Every row gives one point. A path goes straight from each point to the next, and from the last back to the first. The post is the endless flat space through its rows: a point in 2 columns, a line in 3, a plane in 4, and so on, so that a path can go around it. How many times does the path go around the post? Going back the other way cancels.

Post (2 x 3):
[[ -9.3  16.0  12.9]
 [ -2.5   2.1 -30.5]]
Path (20 x 3):
[[ 18.9  32.8  -5.9]
 [-24.9  19.8  -5.0]
 [-16.7  -6.6 -25.7]
 [ -4.1  -5.7   7.4]
 [  7.5  11.3  -2.9]
 [ -0.5  27.4   4.0]
 [-23.0  16.0 -38.1]
 [ -9.1 -17.0 -65.2]
 [ -1.7   6.5  10.5]
 [  9.4  34.6  26.6]
 [ -6.8  11.4 -25.0]
 [-20.8  -3.0 -44.1]
 [ -5.2  -7.1 -30.8]
 [ 12.5   8.1  23.9]
 [ 13.4  13.5 -44.5]
 [-26.4  24.8 -19.7]
 [-19.1   6.4   3.9]
 [-16.2   3.3  -9.8]
 [-14.4  -9.2  21.3]
 [  3.3  17.5  25.2]]
Times around: 4

Post, 8 rows:
[[  1.7   9.9  -2.6 -24.6 -23.0  11.2   9.5  14.2   2.8]
 [-30.2   9.9   4.0 -17.1  22.4 -21.7 -16.8 -16.3  -0.8]
 [  5.5   4.3 -32.2  -9.7  73.3 -37.8 -35.8 -10.0 -26.7]
 [ -4.7  10.0  20.0  -6.3 -12.3 -10.9  20.2  10.9   9.6]
 [  5.6  18.9  12.2  14.6 -26.1  18.1  -7.1  33.8   6.3]
 [ -2.3  16.0 -11.2  20.4 -23.5   9.1  10.0  10.1  -2.4]
 [-11.3 -18.0  13.0  -4.3   0.8  -6.7   4.1  -6.0  18.2]
 [ -8.8   1.3  13.5  -1.1  -8.7  26.8  17.2  14.8  -3.3]]
Path, 25 rows:
[[ -2.1  17.2  18.2  -9.3  -5.8  19.6   3.6  16.8  -6.3]
 [-32.8  11.4  59.3   1.4 -25.6  22.0  13.9   9.4  -1.0]
 [ -6.6  -4.9 -20.7  -5.1 -16.2  27.4   3.8  31.5 -18.9]
 [-16.1  38.5 -25.9 -61.4  -8.1 -23.2  -2.3 -13.9 -22.0]
 [  8.0   5.7  21.1 -37.1  28.0 -12.2   8.2  -1.5  -0.6]
 [ -7.2  24.0 -26.4  39.8  -0.9 -16.7  17.5 -36.2  -7.6]
 [ 30.5   5.4 -15.7  36.2 -15.1 -10.8  10.5  -2.1 -21.7]
 [ -2.4  31.0 -16.8  14.9 -47.3   1.8 -25.8  23.7  -1.6]
 [  1.5  -6.8  19.7 -11.6  -1.7  13.9  23.7 -19.2 -14.1]
 [-19.6   6.8   6.9  -1.9   5.2  -4.9 -11.2   2.2 -31.2]
 [-21.5   3.7  19.4   0.7  15.0   5.2  46.7   7.6 -18.6]
 [ 18.7  -9.3  -2.7  46.0  16.2 -28.7   6.4  10.9  18.1]
 [ 36.3  25.0  -1.3 -47.3   6.9  -9.2 -19.4  18.1   2.3]
 [-16.3  12.7  41.3  39.3  24.1  -6.3 -35.1  18.3  -9.5]
 [  6.8  18.5  13.1  10.4  24.3 -12.4 -16.5  35.0 -16.2]
 [-14.1 -55.1  13.7  -5.3  58.8  -1.4 -21.6   9.0  21.2]
 [ 11.4   6.3   1.6 -35.3  21.3 -23.9 -20.2  29.7   1.8]
 [ 12.6 -32.7   8.9  27.9  55.0  26.1 -13.1   6.7  15.7]
 [ 15.2 -29.3  16.1   9.1  18.8  -1.9  17.7 -22.4  22.0]
 [ 12.7  12.1  20.9 -14.0   6.8   3.8   8.4  14.1  -4.0]
 [-29.0  13.0  17.9  16.4 -28.3  27.6  13.7  14.3 -18.2]
 [  0.9  -8.6 -14.6 -27.0  -5.2  -8.2  -2.5  30.6  -2.8]
 [ 21.0 -23.3 -13.0 -12.2 -15.1   6.3  12.6  18.9   4.0]
 [  8.8 -14.1  15.2  16.4  53.9 -23.4 -25.8  28.3   4.2]
 [ -8.3   2.4   8.1   6.1   4.0   3.5  13.1   6.4   6.8]]
Times around: 3
